Each row is a point. To make a cloud, some directions were put in groups of two or more. Within a group, all points are equally far from the middle, so they leave a hole (a ring in 2 directions, a hollow ball in 3). The other directions are filled evenly. Then the cloud was stretched, turned, moved and blurred a little. How many holes are there, and how many directions does each take, smallest first?

Cloud:
[[ 18 -20 -18]
 [ 40  51  -5]
 [-62 -33 -30]
 [ 31  26  -2]
 [  1  13   9]
 [ 50  -5  31]
 [  3  45 -35]
 [ 18 -53 -50]
 [ 52 -14  13]
 [  0  60  33]
 [ 22 -52 -55]
 [ -2 -91 -52]
 [ 41 -64  15]
 [ 13  36 -64]
 [-28 -41  -9]
 [ 42 -33 -64]
 [ 53 -13 -93]
 [  5  37  28]
 [ 67 -22 -40]
 [ 60  35  19]]
Holes: 0

Cloud (28 x 4):
[[-56 -29  20  41]
 [-36  30 -17 -45]
 [-23   3  41 -80]
 [ 42 -15 -72 -21]
 [-65  -5 -23 -55]
 [ 37   1 -61 -27]
 [ 32  11   9  56]
 [-36 -50 -68  -6]
 [-37 -51 -22  49]
 [ 65 -21  31  -6]
 [ 60 -31   9  39]
 [ 37  -6 -45  55]
 [ 28 -47 -49  60]
 [ 28  13   4  57]
 [-54 -39 -28  41]
 [ 56  -8  36 -38]
 [  9  28 -39  17]
 [ 49  -9   4  54]
 [ 45  -6  -6  59]
 [-46 -31  49  18]
 [ 54 -48  -3  44]
 [ -5 -76  26 -32]
 [-34  37 -15  16]
 [ 73 -46   5 -42]
 [-37 -30  48 -68]
 [ 34 -25 -67  45]
 [-58  22 -20 -29]
 [ 46 -58  -9  47]]
Holes: 2 (2, 2)

Cloud, 55 rows:
[[ 23 -48 -21  21 -36  -1]
 [ 20   6  32 -26 -44  40]
 [-15 -63  11 -22 -28  23]
 [-28   1   0   7   5 -25]
 [ 29 -35 -67 -13  48  15]
 [ 67  29  15   4  63  28]
 [ 21  35  61  12  -8  10]
 [ 49  16  20  20 -58 -37]
 [-10 -11 -17 -11 -33 -50]
 [ 29 -35  30  13 -27  35]
 [-36 -52  32  36  18  13]
 [-41 -37  37 -31  23  33]
 [ 10   7  -5 -39 -18  19]
 [ 12 -24 -34 -47  68  53]
 [ 38  45  30 -10  72  18]
 [-23 -54 -37 -10  24  74]
 [ 38 -93  37  26  -9  13]
 [ -9  16  20 -23   7 -51]
 [ 63   0  16 -24 -11  -7]
 [-13  -4 -34 -28  55  43]
 [ 43  27  24  22 -31   1]
 [ 54 -74  16  18   1   0]
 [-35 -26   4 -40  13  76]
 [-29 -39 -23 -20  58  64]
 [-13  -1  18 -47 -26  -8]
 [-20  19  51  -2  11   5]
 [ 69  28  -4  -2  13  19]
 [ 65 -37 -13 -26  13 -24]
 [-39 -17  20  58 -14  -5]
 [-26  17 -62   0   8  47]
 [ 42 -36 -16 -38  30  30]
 [-34   2   8 -37  -3  32]
 [ 40 -17 -49  -1  19  36]
 [-29  48  -2 -35 -22   8]
 [ 13 -41 -18  40 -52  12]
 [  4   0  12 -58  -2 -11]
 [ 26 -13  12 -65   9 -24]
 [ 37 -14  76   4   9 -42]
 [ 56  54  19   3 -11  14]
 [ 42  40 -15 -41  -2  28]
 [ -4 -10 -19  64  37   3]
 [ 13 -23 -26  32 -30  52]
 [ 64 -19 -22  27  24  18]
 [-52  13   0  26  -7  13]
 [ 12 -30  16 -39   8  95]
 [ -5 -39  20 -42 -21  30]
 [ 55 -11  49 -28   5  39]
 [ -1  56  -2 -60   5   4]
 [  8 -16  89   5  -2  -3]
 [ 13 -34  -6  84 -23  12]
 [ 25  34   6 -47 -37 -10]
 [-15 -47  10 -26 -10 -35]
 [ 22 -20  51  38 -27  -6]
 [ 15 -38  53  54 -40 -36]
 [  6  13  46 -10  41  -8]]
Holes: 1 (2)

Cloud, 75 rows:
[[-15  34  52 -43 -43  19  25 -34]
 [ 28  63   3 -20 -37  28  22  33]
 [ 17  10 -57   6 -31 -17 -36   2]
 [  2 -40 -17  35  23   5  -3 -46]
 [ 21  43  -2 -37  10  58   0  27]
 [-16  14  16  60 -15 -43 -44  36]
 [-32   8   3  -5 -26 -16 -16  11]
 [ 14  39   7  62  31  -8   6 -53]
 [ 21  -8  18  63 -16 -16 -41  48]
 [-42 -17  37  21   5 -38 -27 -48]
 [-25  53  81 -34 -29 -25  10 -23]
 [ 70 -58   7  48  18 -20 -34  14]
 [ 46 -20  45  10  -3 -46  17  13]
 [  8 -28  26 -50 -31  35 -36  42]
 [-23  20 -26   1 -73  -8 -15   3]
 [ -6  65  -4  -2 -14 -36 -21 -18]
 [-24  17  33 -39  29  -1  14 -36]
 [  1  23 -25 -30 -66  10 -64 -41]
 [-29   2  33  40  41 -16  28  64]
 [ 16  41  55 -27  -4  64   3  -9]
 [  4  23  48  52  46  -2  32 -20]
 [ 24 -57  19  41 -28 -14 -57  11]
 [-25  82  16  -7   0 -28  -4  57]
 [ 37 -24  13  49 -23   9 -12 -58]
 [-30  -7  13  72  48   5 -64 -13]
 [  9  27 -48  75 -22  34   3 -29]
 [ 37   2  -2  27  11  15  24 -50]
 [ 26  52  53  -9  10   1 -40  14]
 [ 57 -15  88   5 -44  23  -6  55]
 [-16  53  -8 -19  41 -12  90   4]
 [-79  41 -31  15  49  -9  18  -3]
 [-19  51 -26 -10 -66  -2  15   1]
 [ 14  31  31  38 -11   0  84 -23]
 [ 51   1  32 -26 -10  66 -32  15]
 [-95  48 -16   6 -19 -35 -23  -4]
 [ 12  49   2  82  19 -26   7  19]
 [-21 -31  -1  30 -62  -3   9 -14]
 [ -1  75  11 -43 -27 -15  15  -8]
 [-13  40 -24  58 -14  21 -41  38]
 [-21  83 -22  48  24   7  50 -33]
 [ 13  38  35  11  -5   9  28 -49]
 [ 26 -27 -16   0   8   0 -11  -5]
 [-46  19 -15  33   2 -48  22   1]
 [ -8  40 -25  40  38   7 -10 -21]
 [-15  86  43 -39 -29  -6   5  40]
 [ 26  21 -36   4  21   5  -5  50]
 [ -4  11 -35  13  16 -56 -65  35]
 [ 32  -7  84  -6 -72 -34  27 -19]
 [ 21  11  -1 -34 -29 -14 -15  15]
 [ -6  21  35  58 -24   8 -31   0]
 [-36  40  45  49 -16 -59  32 -22]
 [ -8  95   5 -16 -16  66  30 -17]
 [ 34  17  49 -19 -60   4  47  50]
 [ 16 -63   5  18 -25 -56 -23   0]
 [ 16  24  30 -29 -19  42 -34  -1]
 [-30  21 -42  78  -4 -85 -24 -30]
 [  2  17  58   0 -22 -63  29 -16]
 [-17  45 -54  51   8  16 -31  -2]
 [ -5  33  32 -24  19 -71  30 -36]
 [-33  30 -30   4 -35  65   0 -11]
 [ 12 -23 -11  15  55 -15   4  13]
 [ -4  14  25  54   6 -50  55  55]
 [ -2   3  36  35  15 -27 -57  49]
 [-10  23  28  49  27 -20  43 -13]
 [ 13 -18 -26  56 -18  19 -10 -25]
 [-11  77  22 -26   8  -5 -33  52]
 [ -6  48   1 -17  67 -18  59 -17]
 [-12  17  93  -4 -29 -52 -22 -24]
 [  1   2   8  32 -76 -35  60  -8]
 [-24  45  16  89  -8 -15 -63  50]
 [ 51  -9  37 -24   4 -38  23  65]
 [-19  17  71 -10 -17 -46 -16 -18]
 [ 30 -28 -25  37 -11 -39 -53  46]
 [ -9 -37 -22  22  20 -58 -27   4]
 [-54  51  23  -5 -17 -52  20 -14]]
Holes: 0

Cloud:
[[ 42  -4  16  21   3  19 -40  17  76]
 [-32 -21  28  -8  32 -21   9 -55  60]
 [ 25  10   6 -47   7  23  48 -37  -8]
 [ 38 -35 -29  49  50  27 -40  -3 -22]
 [-36  27  18  10 -17  26   6 -34  33]
 [ 45 -65   9  -7  39  12 -45  -9   1]
 [-22  16  55  11  -4  -9  20 -59  31]
 [ -9 -33  14 -12 -17  27 -16  20  90]
 [-39 -61  14 -27  37  22 -45  -2 -29]
 [ 55 -21  45 -52 -49 -12  11 -18   1]
 [ -4 -24 -46   3  37  -3   7 -31 -29]
 [-56 -40  -7 -40   4  -7  43 -17  57]
 [ 54   9  12 -11 -75  -2 -27 -34  26]
 [  3  29  43 -52   7  26 -10 -57  61]
 [-42  13  28 -36  28 -29 -30  -1 -21]
 [-19 -28  16  -6 -69 -38 -32 -34  27]
 [-31 -57  14  30   1  20  16  11 -34]
 [ 41 -12  18  45  40  60  -3  48  -9]
 [ 45  -8  47 -32 -23 -29 -10  31  30]
 [ -7 -23 -30  45  32  -8 -43   8  80]
 [-38   5  18 -44 -39 -37  20 -61  65]
 [ 14 -19  20  68 -24 -41   2  26   8]
 [ 23 -47   5  -3  18 -18 -27 -83 -24]
 [ 76   9   6   3 -27   4 -41   8  20]
 [  6  26  28 -28  -3  39  -7   5 -28]
 [ 39  13 -56 -16 -23  -1 -33 -26  33]
 [-20   9  12 -94 -12 -15  17 -13 -20]
 [ 31 -21  10  -7  59  15 -29 -61 -34]
 [ -3  18  30 -20  62  -7 -10   9 -39]
 [ 38 -46 -22  63  71  27 -11   8 -15]
 [-35  25  22  32 -33 -35 -12  18  58]
 [ 29  24   0 -33  13  36 -52 -44 -14]
 [  3   1  17 -95 -15  10 -41 -14  46]
 [ 13 -37  43  32  77  -8 -15  24  21]
 [-12  13 -13  13 -44 -81 -28 -27  28]
 [ 25 -36  13 -18 -50 -22   4  57   9]
 [ 34 -50  -6 -23 -11  21  46  53 -29]
 [-60 -35  24 -37 -55 -35 -16  14  45]
 [ 15   9  -6  12 -53 -68  -7  32  27]
 [ 24 -27  14 -63   8   2  -7  20  75]
 [-27  43 -26  -8 -51 -24  15  -7   0]
 [-19  15  53 -34  23  13 -49 -28  58]
 [ 12  53  -5  30  62 -41  12  -5   6]
 [ 14 -39  11 -38  49 -27  24 -37  61]
 [ 46 -52  36 -15  63  30  -2  41  -8]
 [-39  46  -7  26   5 -52 -15 -36  21]
 [-36 -67 -11 -52   9  15 -51 -39  36]
 [ 35 -18  13  45  31 -48   9 -53 -11]
 [ 43   7  45  21  -5 -21  16  40 -16]
 [ 39  30  47  16  55 -44 -17  19  23]
 [-14 -22  52 -27  -8  41  37  15 -10]
 [-16  -2 -21 -12  17  53 -35 -27  29]
 [ 38  40  -9 -10 -28 -56  10  -7  60]
 [  7  10  37  57  38  26  -6 -30   0]
 [ -2 -21  47 -29  23  38   0  -1  71]
 [ 22   5  60  23  51   9 -17  35  27]
 [ 13 -28   6 -13  47 -11  16 -37  68]
 [  6 -46  18  43  -2 -43  17 -15  25]
 [ 12 -22  34   8  18 -26  -9 -68  67]
 [ 15 -40 -42  30   5 -17  40  47 -46]
 [ 46 -38   1  45  49 -12 -51  46  19]
 [ 14 -38  -1 -37   1  -5  28  40 -54]
 [-18 -21  28  11  20  12  20 -37  65]
 [ -9  21 -12 -51 -26  15  29 -68   9]
 [-21  18  33 -35 -47 -35  16  16  56]
 [-32  25  41   0 -22   8  27 -21  -6]
 [ 29 -41  12 -12  22   9  12  70 -49]
 [ 52 -30  25 -12 -14  19 -47 -56   8]
 [ 52 -51   7 -20  38 -31  20  36   1]
 [ -9 -70  -4 -37 -13  25 -53 -14  51]
 [-24 -35  31 -34 -29 -61 -44  19   6]
 [  7  50  65  -2  -5  -1  -9   1  45]
 [-52  -9 -26  21 -26 -24 -15  26 -15]
 [ 49 -39 -36  -6  -8  -7 -19 -21  45]
 [ 27  -8 -56   6 -52 -38   0 -11  19]
 [ -5 -50 -23  62  -9  32  31   5 -15]
 [-62 -35  -4   9  41 -17  31  15  31]
 [-51   8   7   8 -33   1 -41  12   7]
 [  8  -3  12  38 -31  33   1 -30 -24]
 [ -8 -11  30 -46 -30 -43 -56  20  -3]
 [-19 -53 -30 -72 -31  35  10 -31   8]
 [-19   3 -18 -60  19 -14  13 -59  41]
 [-27  29  12   1 -12 -16 -49  54  27]
 [ -5  -6   4  36  81 -21  27  59  -3]
 [ 12 -29   5  -4 -47   5  46  11 -33]
 [-29 -42  33 -39  -5 -39  43  72  44]
 [-21 -55   5 -61 -31  26 -46 -24  56]
 [  6 -50  27 -17 -26 -47 -16  44 -21]
 [-31 -64  -9   1 -23 -39 -31 -16  38]
 [ 21  21  38  17  19 -62  35   3  -4]
 [-42  15  36  -4 -24 -20   1 -51  62]
 [  1  25   0 -24 -26  16 -43  40  51]
 [-37   6  56 -45 -28  -1  -2 -57  67]
 [ 18  23   9   8  44  49   2 -34  37]
 [  6  39   0 -35  18 -18  36   3  23]
 [  6 -19  31   0 -44 -81   6 -23  28]
 [  9  27  39 -32  27 -39 -11  36  40]
 [  9 -15 -28  29  12 -51 -51  58  12]
 [ 25  13  -4 -12 -26 -29 -25  19 -46]
 [  5 -34   5  -2  15 -18  76  46   8]
 [ 15  42  16 -44   4  30  -8  -9 -16]
 [-35 -32  47  14  51 -19  25  58   5]
 [-18  23  58 -32 -18 -33  20  18  37]
 [  8  24  67  11  52  -5 -32 -37  40]
 [  8 -53 -12  35 -36  16 -29   6  57]
 [ -2  -2 -25 -25  32  50  31   3  32]
 [ 55  16  12 -30  26 -30 -43 -13  59]]
Holes: 2 (3, 4)
